Every row gives one point. The last column is the point's height on a tilted bowl or saddle (a function of degree 2), plus a little noise. Count its main directions that bend up, bend down and stay straight.

Points (10 x 3)
[[-30  -1  10]
 [ -9 -68  49]
 [-18 -25  20]
 [ 29 -31  39]
 [ 16 -32  38]
 [ 27  45  35]
 [-74  90  73]
 [-70 -11 -38]
 [  8 -53  48]
 [ 16 -43  44]]
Directions: 1 up, 1 down, 0 straight

Points (15 x 4)
[[ 11 -69  48 -56]
 [  9  15  -9   7]
 [-46 -18 -17  19]
 [ 28 -24 -12 -18]
 [ 40 -18 -46  -4]
 [ 18  83 -54 -13]
 [ 10  39 -23   9]
 [-50  24 -60  95]
 [-57 -77 -59  16]
 [ 35  59 -67 -11]
 [-68 -51  46 -60]
 [ 34 -32   9 -29]
 [-49  60  57  89]
 [  9  -9  43   7]
 [-26  28 -10  35]]
Directions: 1 up, 1 down, 1 straight

Points (21 x 5)
[[ 18  21 -15  -3  16]
 [-10  12  -7  20  10]
 [-10   9   3  34  11]
 [ 24   7 -20  14  22]
 [-31   4 -12 -15   9]
 [ 34  46   4  36  72]
 [  4  -2  -4  33  19]
 [-45 -29   2 -30  29]
 [ 25  19 -55  54  56]
 [-13  16 -10 -21  11]
 [-22  28  10   2  10]
 [ 20  22  60   4  62]
 [-23  -2   5 -23  12]
 [  1  22  24   3  26]
 [-14  16  36 -22  27]
 [-14  -1  -2 -12  11]
 [-22 -11 -27 -37  37]
 [-40  -3 -19  24   0]
 [ 21 -31   9  19  25]
 [ 32  -3  -7 -28  24]
 [ 49  21  36 -95  95]]
Directions: 2 up, 1 down, 1 straight

Points (66 x 9)
[[ -8   6 -41  28 -14  14  -5 -44  16]
 [ 28 -31  27   2 -38  -3 -33  14   0]
 [-43 -52  10  54  -6  46  -3   8   4]
 [  9  36  -4  60   9 -87  33 -22   9]
 [-42 -39 -14  43  -2 -62  -9 -10  21]
 [ -3  39  53  34 -17 -11  -5  17  37]
 [ 17 -21  13 -15   8  31  37 -12  23]
 [-17   3   0  12  39  23  17  11  18]
 [ 51  44  -5 -25 -24  47  13 -15  28]
 [ 17  -5 -20  64  44 -13  10  25  21]
 [-29 -19  95 -16  45  25 -27 -33  53]
 [ -3  25 -64 -36  31  45  31  -9  61]
 [-15 -16  69  10  15   7 -25  11  15]
 [ 60 -11   7 -18  46 -13  47  27  34]
 [ 13  18 -29 -28 -23 -20  40  30  47]
 [-37   3  28  17   5 -13 -15   4   0]
 [-33  34 -41  -6 -18  23 -33  -8  41]
 [ 53  -8  13  21  -2 -16  34   1  12]
 [ 23  10  32 -18   2  -4 -21  -6  11]
 [-27  16  10  23  11  42 -21 -35  25]
 [ 32 -17 -26  41 -19 -65  25 -17  32]
 [-25  16   8  30  35 -53  58   9  23]
 [-11  29 -21 -27 -12  -9 -13 -18  18]
 [ 39 -17  16  -6  16 -76   9 -25  30]
 [-37  17  44  13  13 -23   0 -28   3]
 [ 12 -43 -56  37 -44  11  12 -28  29]
 [  4  -8  21 -13  46  -4  49 -16  16]
 [  1  14  -2   3 -55 -40 -35  35  29]
 [-11  62 -58 -24 -55  -4   5 -12  82]
 [ 52  10 -15   7 -46  83  21 -28  46]
 [ 69  -3  32   1  -4  10 -62 -45  38]
 [-10  30  20  -3  40   2   4  16  20]
 [ 17  20  -6 -28 -29   6  29  23  31]
 [  0  -2 -39 -19 -12 -10  80  60  95]
 [-53 -13  21  16 -17 -12 -19   3 -12]
 [ -3  21 -26  34 -20  -1  31  77  65]
 [-47 -26  35  16  14 -47  20  -7   8]
 [ -8 -37  11 -29   6  50  -1  10   5]
 [  5   3  14 -35 -26  -4   7  -1  16]
 [ 53  66 -76 -33  28   3  -4  10  26]
 [-22  31  -8  36  26  -3 -17  59  52]
 [-15  16  18  12 -11 -26 -20   4   8]
 [ 28 -73 -18 -16 -19 -27 -42 -26  25]
 [-25  49 -35   1  22  31  -3 -18  42]
 [ 14 -20  -8  53  19  28 -31  12   8]
 [ -4 -35 -55  14 -17  17  31  11  24]
 [ 55 -59 -44  17 -12   7   5  45  11]
 [-45  -5 -13   4  34 -21  26  19  20]
 [ 37  33 -54   5 -40 -17 -13 -63  20]
 [-15  40  44  -4  28   8  34 -30  13]
 [  9  -5 -38  29  26   7 -32  56  22]
 [ 21   6  49 -11  -1 -23  -2 -27  16]
 [ 18  61 -23  -1 -33 -69  32  26  68]
 [-39  43  43   7   5 -23  28 -18  17]
 [-31 -51 -20 -27  43   5  21  35  30]
 [ 40   0 -24  72  19  16  44 -37  -3]
 [  0  -1  -4  19  19 -32  12 -10  -5]
 [ 25  -4  11 -13  61 -33  -2 -29  -3]
 [ -8  -2 -48  34  -5  17 -27 -22  13]
 [ -9  19  29  -6  30  -9  -9   6  10]
 [-38 -20 -20 -56 -35  -7  29 -12  32]
 [  6  14  53   5  30 -44   8   9  22]
 [ -8   9   2  18 -11  50 -14 -51  27]
 [ -3 -42   7  13  36  -7 -22 -16   4]
 [ 51 -36  -8 -13 -25  38  43  18  35]
 [ 22 -19 -56 -31  68  34 -12  -3  39]]
Directions: 6 up, 1 down, 1 straight

Points (73 x 9)
[[  0 -10  22  35 -25  82 -31 -16 -51]
 [ 34  61 -36 -39 -21  18  15   7 -27]
 [  4   5   2  -5 -39 -44  34 -62  14]
 [  5 -49  -8  -5  30 -47  23 -62  52]
 [-33  23  14  -4  34   1  28 -24  23]
 [-13 -40  53  34  33   3 -24  39  12]
 [ 11 -19 -15 -41  -9  38 -28  -9  -9]
 [ 17 -32  24   2  17  -1  18 -29  40]
 [ 33   0 -31   8 -42  -5  46  16 -20]
 [-50 -20  -6 -21  54  12  -6 -24 -27]
 [ -7   3 -11   0  41 -14  14  10  27]
 [ 11 -41  32  58 -57  27   9 -41  59]
 [ 48   6 -34  22 -22  39 -30 -25 -24]
 [-42 -26   7 -22  32   8  -2 -14 -15]
 [-24  -4  -5  20   2  -6  -7   4  29]
 [ 35 -42   3  14 -36  39   5 -32 -26]
 [-35  15 -20 -46  19  38 -34  36 -13]
 [ -9  15   7  -4 -53 -59 -15  27 -17]
 [  4 -26   3   7  27  33  32   4  31]
 [ -2  34 -23 -21  15  21 -57 -12 -37]
 [ 21  29  -9   7   4 -15   0  -7   3]
 [-15  21  32 -36   0  47  -8  19 -57]
 [  0 -18 -18   3  42  -1 -12 -26  20]
 [-65 -26  15  41 -82 -12  16 -10  51]
 [ 69  -5  34 -26   4 -40 -57 -28 -75]
 [ 12  61  -6 -14  27  44   9  -8 -13]
 [ -1 -14 -19  15   5  20   1  29  10]
 [ 34  12   8  -2  12  28   1  -4  -2]
 [ -2  33  30 -16 -36 -36   6  15 -49]
 [-14  -5  70   8 -10  17 -25 -17  -9]
 [ 12  -7 -16  15  31  31 -21 -30   8]
 [-13  20  11   4  32 -61  -6 -12   2]
 [ 24 -44  -6  -5  82   4 -12  22 -27]
 [-43 -26  40 -48  17 -14 -15  -3 -68]
 [ 23  24  29 -29   2  24   2   5 -42]
 [ 48  10 -22   1 -67  -2  14 -37 -48]
 [ 20  14  -8 -19   8   6  14  33  -7]
 [-12  24  -8  10  25 -47  -4 -24  11]
 [-40  17 -13  15 -10  13 -10 -10  -4]
 [ 45  -3  30  30 -15 -14  49  -2  49]
 [ 15  15  -7 -12   2   2  38 -33  28]
 [  9  29   7 -19  49 -10 -10  31 -44]
 [ 24   5 -28  41  34 -13  18  13  39]
 [ 13  -2  12  24 -23  95  43   9 -94]
 [ -8  56   6 -23 -20 -19 -24  47 -95]
 [  0   5  35   9 -16  12 -28  24  -2]
 [ 13 -84  23  25  -8  32 -57  50 -22]
 [ -4 -38  -3 -18 -82  54  -5 -21 -83]
 [ 13  -9 -18  10  -3  28   5  17  13]
 [ 30  -3  32  16  -1  22 -18  19  -6]
 [ -5 -13 -48   8   2  51  28 -25  17]
 [-27 -21  10 -47 -14  26 -70  20 -25]
 [ -7  21  16  15  29   4  20 -19  38]
 [-32  37 -12  40  39   4 -39  29 -64]
 [ 30 -37 -43   1  -7  15 -26  -4  -9]
 [ 24 -27  -1  26 -33 -12 -26 -48  53]
 [ 11  30  -3  14 -51  16 -55 -43 -23]
 [  2  73 -28  19  13 -26   5 -24 -48]
 [-13   9   1 -37  10  20 -18  22 -16]
 [-31 -25  12 -32   6   8  43  19 -20]
 [  1 -15 -20  12   3  65 -14   1  -7]
 [-29  19 -19 -11  -6  11 -62   7 -27]
 [ 64 -22  -3  16  26  20  51 -10  43]
 [ 20 -28 -38  63 -45 -25 -42 -14  62]
 [ 29 -24  40  -8 -17 -16 -14  38 -15]
 [-53  -8   7   7  38  34  43  10   7]
 [ 23  35  -8   4  14  33   7  18  -7]
 [ -3  29 -10  26 -32  -3  20   0   4]
 [-48 -11   8  21  -8   8 -30  45 -12]
 [  8  62  24 -43   5  23 -33 -13 -90]
 [ 48 -61   5  55  -3  21  62  20  23]
 [  5 -70 -13  15   7  17  -4   4   3]
 [ 30 -19  56  23  25 -26  19  -5  73]]
Directions: 2 up, 6 down, 0 straight

Points (65 x 9)
[[ 48  -9 -10 -39   9 -33  38  22 -45]
 [ 18 -12  11 -10 -18 -18 -26  32 -26]
 [ 14 -20  64  37  31  27  19  -3 -37]
 [ 14 -51 -15  19  75 -26  79  14 -95]
 [ -7 -23   1   4  25 -15 -30 -10 -39]
 [-17 -12  25   7 -28  14   4  16 -11]
 [ 26  20 -33   6 -57  10 -16   3   0]
 [ 10   8  68 -25  33 -50  21  -4 -61]
 [-41 -38  24  31 -34 -45   0  16 -70]
 [ 60  35  53 -10 -17  21 -13  17 -16]
 [  2   4  15  -3  -2 -16 -27 -30 -34]
 [  8 -32 -43  34  -1  60 -15  21 -16]
 [-28   2  10   2 -14 -24 -56  22 -63]
 [ 26  36  52 -25 -18   7  22 -35 -10]
 [ 17   8 -32 -11 -74  -8 -14   1  -7]
 [  1 -10  22  45  -1 -58  27 -34 -82]
 [ 11 -28  10 -48  55  -5   6 -25 -36]
 [ -1  15  -4 -19 -18 -35  38  45 -25]
 [ 26  53  25  -5 -34   4  17  20 -17]
 [-52  20 -29 -18  55 -31   2  30 -51]
 [  6  -7 -39 -16  18 -42  17   6 -43]
 [-14  31   4  24   8  45 -10 -13 -30]
 [ 16  35  -5  21   4 -58  70   6 -75]
 [  1  72 -29   3  -5   7 -68  -1 -86]
 [-26  17 -18  55   6  50 -19  19 -44]
 [ 15 -23  -2 -12  38  47 -70  19 -37]
 [ 23  -8  14 -11 -17  16   8  -7  10]
 [ -2  20 -17 -25  20   1   3 -39 -31]
 [ -3 -39   8  -3 -17  46 -41  21 -25]
 [ 62 -10 -27  -2   8  25 -10  41 -16]
 [ 31 -42 -42  13 -27  32  13 -18   4]
 [-49  -2  -6 -31  13  -7  91 -16 -64]
 [  4  37 -18 -11 -12  38   6  19   0]
 [-17 -24  -9 -25 -19  54 -45   6 -25]
 [ 47 -25 -12  -9   7  -7 -46  51 -47]
 [ 26  38   6  -3  31  16   6 -23 -28]
 [-31 -24  -8  41 -35  15  34  45 -17]
 [ -1  43 -15 -14   5  12 -37 -14 -35]
 [-16 -31 -32  30  20  -9   9  27 -24]
 [  8 -18   0 -10 -32   1  20  50  -6]
 [-38 -18 -31  15   8  -5   5  -3 -27]
 [-32  32  21 -46  -3 -53  33  14 -59]
 [ 19 -32 -21  34 -18  -3  36 -44 -23]
 [-19   1 -32 -15  43  37 -37   8 -32]
 [  6  35   7 -42  -9  31 -11 -14  -3]
 [ 14 -15   6 -37 -15 -33  55  12 -30]
 [ 42  18  13 -10  49  19  26  12 -31]
 [  4  -3   4 -24  -2  27 -41  -2 -11]
 [ -4 -13 -51  24   0   7 -21  -2 -28]
 [ 19   1  14  44 -17 -14  74  14 -32]
 [ -5  -9  -3  -5  -7 -19   9  -9 -15]
 [ 22   6 -66  21  44   2  14  43 -34]
 [-12   3 -25 -20  24  32 -27 -26 -26]
 [ 45 -25  28  41  -8 -19  28  21 -39]
 [-44 -61  11  26   7   2  37 -19 -46]
 [-29 -43  25  46   0   1  27  26 -40]
 [ 25  -9  21 -20  -6  14   6 -12   8]
 [ 52 -29 -28  19   6  27 -45  10 -35]
 [-34 -37   7  19   4  -5  22 -16 -30]
 [ 18   8 -38  -4  29  -2  10 -11 -27]
 [ 56 -54   5   0  -3  -2   9  -2 -23]
 [-95   4  39 -36  -6   6   8  31 -73]
 [ -6  -9 -18   9 -27  14 -47 -19 -36]
 [-11 -31  23   0  15  26 -38 -10 -24]
 [ 25 -51  43  -2  47 -15 -10  -5 -41]]
Directions: 0 up, 6 down, 2 straight
